Rows are points. Each table stands for the endless flat space through its points: a line for two points, a plane for three, and so on. Write the one point that lies in both, or say that there is none.

First (2 x 4)
[[35 14 28 38]
 [39 17 30 44]]
Second (2 x 4)
[[20 11 33 50]
 [26 15 31 42]]
They share: no point

First (4 x 8)
[[-31  29   5 -13  10 -20  -5 -21]
 [-25  -3  27  -9 -12 -22 -19 -27]
 [-32   3   4  23 -49  17  34 -44]
 [-51  17 -21   7 -24  20  25 -47]]
Second (4 x 8)
[[-17   0 -20 -12  -6   2   4 -17]
 [-22  32  -1  22 -36 -18   6 -43]
 [-35  16   2  32 -26   6 -16 -31]
 [ -2  52 -22  12 -50 -48  23 -59]]
They share: [-26  16  11   6 -20  -6  14 -29]

First (4 x 11)
[[-25  -8  19 -16  -9 -13  -8  17 -20  24  13]
 [-23 -35  62 -26 -16 -35  20  39 -28   8 -12]
 [-49  -2  25 -28 -28   2 -17  31 -36  43  -2]
 [-23   4  31  10  28 -18   4  30  28  17 -12]]
Second (3 x 11)
[[  3 -33   7 -10  -8  -9 -17  33 -46 -10 -19]
 [-50  -1  50 -23 -11 -22  11  22  -3  44  14]
 [-30   2  62 -29 -15 -45  20  13   9  31  41]]
They share: [-27 -14  33 -18 -10 -18   0  26 -20  21   2]

First (4 x 14)
[[ -5  12  63  24 -16   9  10 -13   6 -35 -14 -10  37 -16]
 [-35  -8  23  34  29  14  -5  12  41 -25 -29 -20  32 -31]
 [-41 -28  15   4  36  13 -34  19  26 -43 -14  -6  29 -16]
 [-20 -39  20  41  36  24  -4  11  58   0 -41 -10   6 -25]]
Second (3 x 14)
[[-19 -25  41  26  12  -3 -26  39  32 -25  -7   3  46  10]
 [-23 -33  37   8  16  11 -24  17  30 -27 -15  -5  30  -6]
 [-11 -29  29   0  12  35 -12   5  14 -63 -11 -25  18 -30]]
They share: no point

First (4 x 20)
[[  0   9 -30  17  33 -19   2 -14   6   4 -30  40  14 -23  29  26 -45  49
   20  -2]
 [-17  -6  27 -36  28  -5  23  14  12  16   0  32  22   0  23   9  15  -1
   38 -38]
 [-24 -24 -27 -22  24 -28  26  -8  15 -11  12  25  23 -17   8  53  -6  22
   32 -14]
 [  7  22  -7  20  36  -7  -1  -6   2  18 -42  46   8 -18  39   3 -45  45
   20 -10]]
Second (5 x 20)
[[ -6   2 -14 -28  33 -12  31  17  18  -9   0  29  22 -28  22   7 -33  19
   28  -2]
 [-20 -45   7   5  10 -17  16 -15 -15   8   9  21  39  16  14  40  19   5
   36 -48]
 [-38 -22 -12   6  46 -33  15 -11  -5 -31  19  46  -3   4   7  30 -27   7
    9 -42]
 [ 21  -3 -35 -42 -21   9  37 -35   3  73 -19   0  30  -6  27  46  14  30
   23  14]
 [-39 -23  24  -2  12 -43 -10  21  27 -23  15 -10  21 -17  35  21 -18   4
   23 -19]]
They share: no point

First (3 x 24)
[[-22 -35 -38  14 -17  17  35 -17  26   5 -37  26 -31  10  -6  -4  27  -3
  -16 -34  15  19  30 -48]
 [  2  31   4  20 -29  41  17  61  32  59  53 -28  23  22 -18 -58   9   3
  -40   2  45  37 -30  12]
 [-12 -25 -34  12 -31  27  29  -1  22  23 -21  22 -21   8 -22 -20  39 -11
  -32 -20  11  11  28 -44]]
Second (2 x 24)
[[-14 -14 -19   9  -9  41  10  26  35  34   0   7   0  20 -24 -15   2   8
  -16 -34  32  14 -10 -34]
 [ -4  16 -14  29 -44  11  50  16  20  29  20 -13 -10  10   6 -55  42 -12
  -46  11  27  49  15   6]]
They share: [-10  -2 -17  17 -23  29  26  22  29  32   8  -1  -4  16 -12 -31  18   0
 -28 -16  30  28   0 -18]

First (2 x 24)
[[ -4  42   1  -3  19  -8  26  23  23 -29  23 -16 -17  27  -5 -26  23 -19
    6 -22 -17 -20 -10  -4]
 [ -1  48  -2  -2  14  -9  28  18  29 -32  24  -8 -22  28  -1 -31  30 -27
    1 -28 -19 -24 -17  -8]]
Second (4 x 24)
[[-34  65 -15  25  40 -21  46  45  13 -31  17 -59 -18  14 -27 -11   4  23
   -4  26 -14 -35  23  14]
 [-27  46  -8   8  40 -20  32  35   6 -34  12 -51 -17  12 -22  -9   2  10
    2   9 -17 -31   9   8]
 [-37  43 -16   4  51 -33  28  27  -6 -48  -2 -62 -26  -3 -26   0  -7  10
   -6  11 -24 -46   0   6]
 [-39  29 -20 -10  57 -49  14  13 -20 -64 -16 -72 -32 -21 -18   8 -21   4
  -10   3 -28 -64 -14   0]]
They share: [-10  30   7  -5  29  -6  22  33  11 -23  21 -32  -7  25 -13 -16   9  -3
  16 -10 -13 -12   4   4]

First (3 x 24)
[[ -9  -8  28  -9  26   5   3 -20   2 -11 -23  52   7  37 -21  23  28   4
  -41  41 -28   6  17   0]
 [-14  -6  28 -15  20   7  -2 -26  -7 -12 -23  54  10  33 -20  21  32   7
  -50  41 -34  -3  17   6]
 [ 41   3 -17  13  18 -44  53   2 -15  26 -28   3  -9   0 -23  12 -10  38
  -13  21 -16  64 -28  13]]
Second (3 x 24)
[[ 12  -4   3  10  26 -15  24  -6  -2   1 -30  31   1  29 -15  21   5  24
  -27  40 -30  30  -2  12]
 [ 30 -12  22 -15  32 -13  34 -24   3  10  -9  16 -16  21 -24  29  10  25
  -18  41 -24  33  -1 -10]
 [-15   8  13  -2   6 -18   9  -1 -15   4 -34  59  21   8 -40  -2  36 -16
  -46   0   5  31   2   1]]
They share: [ 12  -4  10   1  24 -15  24 -10  -3   4 -25  32   0  23 -22  19  12  17
 -28  33 -22  31  -1   4]

First (3 x 24)
[[ -8  24  -5 -22   1 -30  31  -4  10  12  17 -26  -1 -33 -25 -21  -1  10
   15   1  11  33 -15 -33]
 [-17  26   0 -18   0 -37  29  -8  16   9   9 -30  -1 -37 -17 -25   2   2
   17  -1  10  39 -18 -40]
 [  4  30   7 -30   9 -16  33  -4   0  20  17 -18  -9 -27 -15 -37   9  22
   27   5   3  21 -29 -43]]
Second (4 x 24)
[[ -6  -4 -14 -53 -10 -42  64  -8  44  49  -7 -48  -2  -8 -38 -19  27 -12
  -13   2  39  21   4 -42]
 [ 13  -1   4 -57 -20 -55  45  -4  43  40  -4 -44 -28  -7 -34 -35  31  -5
  -20  14  47  23   9 -29]
 [ -7  23  -6 -17  23 -26  40   6   2  16  23 -25  -8 -42 -32 -19 -11  14
   15   0  13  42 -24 -34]
 [ 23  30  14 -24  -2 -37   7   8  -4  -1  33 -14 -35 -35 -27 -37  -6  30
    9  17  18  35 -12 -10]]
They share: [  1  22 -10 -26   2 -23  33   0   4  15  25 -22  -1 -29 -33 -17  -4  18
  13   3  12  27 -12 -26]

First (2 x 24)
[[-28  36  32 -15 -16  -4  -5  18 -11  15  29  17 -24   0 -25  12 -10 -17
    3  22  46 -20   0  18]
 [  0   4  32  -3 -20  20  27  18 -27  31  25  37   4  -4 -17  -8 -14 -25
   35  26  14 -40 -20  30]]
Second (2 x 24)
[[-20  42  17 -15   1 -11   0   9 -21  17  41  13 -40 -18 -44 -28 -32 -47
   19  14  20 -15   1  26]
 [-10   2  37 -15 -24   9  20  14 -16  37  26  38   0   2   1  12  -7  -2
   14  34  45 -50 -29  21]]
They share: no point

First (7 x 24)
[[  4  -6 -29   6 -64 -15 -29   9 -14   9 -50 -15  28 -41  -2 -35   2 -11
  -29 -43 -23 -38 -71   0]
 [ 29  13 -72 -32 -62 -57 -63  22  -7   4 -28 -39   0 -75 -26 -38 -27 -12
  -12 -12 -12 -45 -73 -16]
 [-24 -19 -38  11 -59 -29 -25  40 -42  -2 -37 -49 -19 -21  -6 -61  22 -16
  -49 -35 -19 -47 -85  -3]
 [-15   1 -17  -3 -30 -73 -17  41 -29 -43 -43 -48 -15 -33  -9 -71  -9  27
  -21 -32   0 -17 -69  -6]
 [ 34  57 -11  15  48 -65   2  13  10 -84  16  12   5 -18  14 -30  16  37
    4  14  42   7  20  -7]
 [ 20  13 -70  29 -38 -33 -53  38 -42   9  27  -6 -10 -14  13 -31  31 -23
  -36  21  -2 -42 -43  18]
 [ 70  54 -22  43   5  12 -19 -33  26  -9  18  81  81 -21  38  27  29  -5
    0   9  13 -10  29  19]]
Second (5 x 24)
[[-27  21   2  -9  16 -57 -24  23   4 -47   3  19 -15 -44   7 -18  13 -11
   -5  -1   7 -16  -4 -15]
 [ -9   7  -6  -7   6 -43 -48   5 -18 -23  21  15 -11 -26  31  -2  19  -9
  -11 -11   5 -38 -22  -9]
 [ 25  45 -32  23 -10 -31   4  17  16 -39 -11  13  23 -36  -1 -38  17   3
  -15   7  13  -8  -2  -7]
 [ 42  15 -21  14   5 -33 -42 -18 -15 -11   1   5  57  11  19   4  14   7
   -7 -21  25 -28 -23  37]
 [ 54  32 -47  28 -32 -11 -20 -15 -17 -15   3  18  32  -9  27 -20  34  -7
  -29 -12  13 -31 -28  -4]]
They share: [ 26  31 -28  17  -8 -30 -17   5   0 -27   0  12  23 -23  13 -22  19   1
 -15  -3  13 -21 -13   0]

First (6 x 24)
[[ -6 -30  -3  11 -31  18  -3  55 -57 -16 -14  12   7  20  -8 -26  32 -22
  -33  24  25   6  17  74]
 [  8 -54 -33  -3 -47  -4  43   9  15 -52  30  14 -35  -8 -34   0  14   0
  -55  56  35  -6  49  44]
 [-38  13 -21  -4  -2  27  22  26 -43  -1  -4   2   9  42  -8  -1  33 -29
  -34  16  -5  16  19  35]
 [-43   2  -5 -15 -13   1 -32  61 -22 -25 -48  32 -54  15 -41   4  45 -38
   -1  -4   7 -34   4  13]
 [-40 -12   6  -4  19  -6  21  36 -42 -25 -18  41  -5  37 -20  -9  16 -25
  -10  12  18   8   6  52]
 [-25 -20 -37   3 -14  12  48   4   2 -36  14  15  -6   7 -20  -5  11 -19
  -39  43   9   0  34  38]]
Second (7 x 24)
[[ 12 -10 -20 -45 -38 -11  40   8   9 -50 -27  64  13   6 -12  -7  34 -39
  -47  70 -43 -13  54  24]
 [-44 -24 -44  24 -21  15  18  50 -19  -4  39 -35 -92  -4 -33 -20   6 -26
  -29  -1  57 -19  -3  14]
 [-20 -36 -34 -24 -76   1  49  49 -24 -17  32 -12 -87   6  -6 -30  27 -43
  -48  32   8 -27  15  19]
 [-14  -3 -18  -2  -7  -3  24  32  13 -52 -33  30  -9  12 -19  11   4 -18
  -42  49  -1   4  35  47]
 [ -7 -28 -60  -9  -3 -18   9  24 -11 -17   5   4 -52  -4 -16 -12  26 -59
  -48  36  15 -24  17   8]
 [-36  -1   6  22  -9  10  33  54  24 -73 -54   2 -19  32 -18  36 -27  13
  -44  48  12  31  22  92]
 [-27 -25 -57   9  41   9 -10 -23   9 -18 -11  -2  -2   6 -59  21  17 -44
  -30  28  20  -2   2  21]]
They share: no point

First (4 x 24)
[[ 20  22  43  18   9  15   1   7 -24 -47 -62 -22 -13  54  15  50 -35  31
   52  48  29   5   9  -3]
 [ 48  38   5   7  22  14 -26  33 -29 -52 -50 -39 -16  23  45  34 -30  10
   14  54  14  34  17  19]
 [ 22 -27  69  74 -43 -14 -29 -43  35 -39 -29 -53 -34  43 -12  39 -16   4
   51  33  68 -27  -2  26]
 [ 15  -7  57  43 -13   5  -5 -20   3 -38 -42 -31 -25  48  -1  44 -28  22
   55  36  46  -9   0   5]]
Second (4 x 24)
[[ 14  16  31   2 -29  34  14 -14  13  -5 -25 -16 -19  14  33  20 -14  40
   29  15  22  30 -15  -7]
 [ 14  20  30   5 -23  11 -16 -28  -1 -31 -15 -49 -28  -4  31  40 -10  53
   18  15  28  14 -24 -16]
 [ 17  -3  31  22  -5  34  21   2   8  -5 -27  -3 -19  33  24  14 -29  12
   42  24  22  30  -1   9]
 [ 44 -14  26  12   1  54  34  26   8   0 -60  19 -34  49   8   0 -39  -5
   39  45  22  55  25  28]]
They share: [ 23  -5  29  27   7  15  -5  -4  -7 -30 -24 -29 -31  22  17  30 -30  16
  33  30  28  19  -2   7]

First (7 x 24)
[[-53  67  31  23 -40  40   5  -3  -6  16  22 -74  -5 -15 -33  35  -4 -78
  -49 -18  41  -7  10 -55]
 [-31  53  34  41  -4   9 -52  -5  15  39   5  15  18   9  49  31  19 -25
  -33  53  15  29  31 -47]
 [ 11  76  23  53 -29  -4 -42  11  -2  52  19  32  20  15  60  35  63 -23
   -2  69 -16 -18   4 -27]
 [-27 -48 -25  84  48  -7 -64 -63  21   8 -22 -14   9 -24  30  35  20 -14
  -72  24 -35   1 -10 -45]
 [-27  43  12   0 -40 -11 -24 -39   6  35 -39  10  56 -36  43 -13  39 -59
  -42  31  11  -8  -2 -88]
 [-35  13  15  -7 -22  15 -27  -5   1  -1  -4 -39  23 -35   2 -14  24 -21
  -29  16  27  20  32 -23]
 [-20  -8 -26  47 -24  23 -15 -66  11   2  -9 -37   2 -20  13  39  21 -45
  -41  -9 -31 -77 -56 -25]]
Second (5 x 24)
[[-38  23   4  33  -2  23 -16   1 -14  20   4 -36  22   0  31  29  23 -41
  -26  51  11  25  11 -41]
 [-34  25 -24  33  38   1 -40   7 -14  12   8  -8   8  -4  47  29  11 -45
  -16  41  57  11 -11 -51]
 [-22  31  32  31 -53  20 -20 -10   0  17  -9 -41   6 -27   1   9  47 -25
  -42  19 -21   7  13 -16]
 [-34  22   0  43  -8  22 -31  18   0  38   6 -27 -18  -4  23   8  18 -48
  -22  54  21  37 -16 -34]
 [-22  35  28  17 -36   9 -14 -32 -15 -11 -12 -39  47 -30  13  32  52 -14
  -45   3 -17 -20  37 -25]]
They share: no point

First (4 x 24)
[[-12  27 -30  10 -24  16  38  -2  22 -24 -18 -20  46   0 -11  -5 -15 -29
  -11  23 -23  19  25  -8]
 [-60 -21  14  42  -4  28   6  22 -26 -16   6   8  38 -44 -47  27 -55 -45
  -31 -25 -55 -21   9  36]
 [ 11   0  -9   2 -72   7 -10  28 -22 -13 -57 -82 -23 -24 -15 -37 -38  35
   26  14 -20  45  -4 -51]
 [ 24  33 -31  12 -31   1  24 -14   7 -13 -39 -31  38 -17  10 -39 -13 -21
   11  29 -28  45 -12 -42]]
Second (5 x 24)
[[-10  24 -12  29 -31   9   1  12 -36 -27 -39 -39 -10  -5 -52 -17 -51 -21
    8 -19 -26  40   1 -29]
 [ 12   7 -62  14 -67 -35   1 -11  -4 -28 -42 -43  75 -52   1  11 -13 -51
   11  41 -34  34   3 -28]
 [  9  24  14  44 -27  21  -4  10 -18 -10 -36 -30 -14   8 -47  -5 -57   8
   -8 -33 -25  43 -19 -28]
 [-20  -1 -11   3 -30  21  30   5  14 -13 -10 -21  47 -37   7 -17 -18 -12
   -9  28 -35   4   7   2]
 [  3   7 -63  12 -60 -31   3  -5 -12 -30 -43 -44  67 -50  -4   3 -14 -57
   15  40 -36  31  11 -29]]
They share: [-10   9 -13  18 -31  13  14   8  -6 -16 -26 -29  26 -23 -16 -13 -31 -17
  -2   9 -33  21   3 -15]

First (4 x 24)
[[-58 -18  10  13  61   5 -13 -10 -21  17 -43  36  38  19 -30 -28  15  27
   -6  13  40 -38  -2  11]
 [-44 -26  30  21  63   3   6   6 -19  18 -41  46  42   8 -34 -17  11  26
  -12   3  42 -34 -12  20]
 [-16 -62  50  -7  47   3  30  30 -19  38  -9  70  10  20 -10  -9  11  42
  -16  -9   6 -38 -20   0]
 [-47   1  21  38  61   1  -7  -8 -17   8 -49  22  58   4 -46 -22  13  17
    1  18  61 -25 -12  32]]
Second (5 x 24)
[[  1   0  12  31  33 -35  35 -22   4  -2  19  15   3   8 -38 -30  -4 -16
    6  10  44 -63  -3  -2]
 [  5   0  12 -25  27 -25 -31  -4 -10   2  15   1   1  16 -12 -14  20  58
   46  40  32 -13 -39  14]
 [-48 -22  21 -35  46  25 -24  14 -29  44 -35  33  44  37 -18 -10  46  74
   26  53  14  17 -17  24]
 [-54 -58  28  13  31  45 -17  10 -33  57 -43  50  50  41  -6 -34  21  43
    6  17 -12 -20 -16  -9]
 [ -9 -40  -2  11  23 -11 -11 -14  -2  -2  15  27  17  -6 -22 -26 -12  12
   38  12  -4 -51 -39 -18]]
They share: [-22 -18  22   5  33   1  -3  -2 -17  27 -11  24  22  29 -18 -26  19  33
  14  25  24 -26 -14   5]

First (7 x 24)
[[ 22   5   0 -45  63 -42 -34  46  13 -33  24 -27  14  -9 -26 -10 -41  33
   -4 -22  -1 -31   3   5]
 [-43 -13  12  21  42  -2 -25 -40  -3  -3 -40  21 -10 -28   0   3   6 -13
   27 -45  37 -38 -26  20]
 [-34 -46  34 -15 -13  12 -22 -29 -39 -30 -30 -36  13 -13 -31 -31 -27   8
   46 -33  34 -36  10  17]
 [-27 -22  16 -71 -28   5 -27  -7 -19 -50 -28 -63  22  24 -77 -43 -59  26
   73   5  61 -13  39  28]
 [ 23   0  15 -67  14   7  -4  11   3 -45 -20 -25  37  18 -18 -28 -60  22
   29 -34  59 -16  16  45]
 [-35  -4   8   3  15   6 -12 -24  -1  -3 -49  -9  11   2 -27 -32 -17 -13
   40 -12  40 -14  10 -14]
 [-77 -49  21  53  46 -21 -48 -12 -42 -25   6  21  21   5 -39 -22  23  24
   45 -24  -1   4  -2   7]]
Second (7 x 24)
[[ 24  -6   9  -9  72  -2 -39 -38  23  -1 -27  -7   5 -18 -57 -69 -64  23
   39  -9  36 -12   8  -7]
 [-22 -11  17 -45   1 -41 -43  27  22   5  -8  15  -8  10 -67  -8 -23  25
   39 -13  20 -28  37  23]
 [-20 -35  10 -80  30 -46 -41 -10 -68 -31 -22  13 -22   1 -29 -15 -38 -14
   54   9  49  11 -39  21]
 [-40   2 -21 -11  69  24  30 -16 -25 -69 -33 -57  55   1  14  18 -35  29
   -2 -33  38 -42 -22  14]
 [-18   9  29 -50   9 -38 -53  -9  26 -16   5  26 -34  -4 -63 -36 -48  28
   71   2   9 -14  43  -7]
 [-30  15  19 -52  12 -26 -32  -9  -2 -54   5   8 -26  -1 -24 -15 -39  22
   70   0  21 -16  21   0]
 [-46   6  20 -26  56 -13 -18 -37  27 -11 -15  -3  25   2 -70 -19 -66  58
   15 -25 -19 -27  40 -28]]
They share: no point
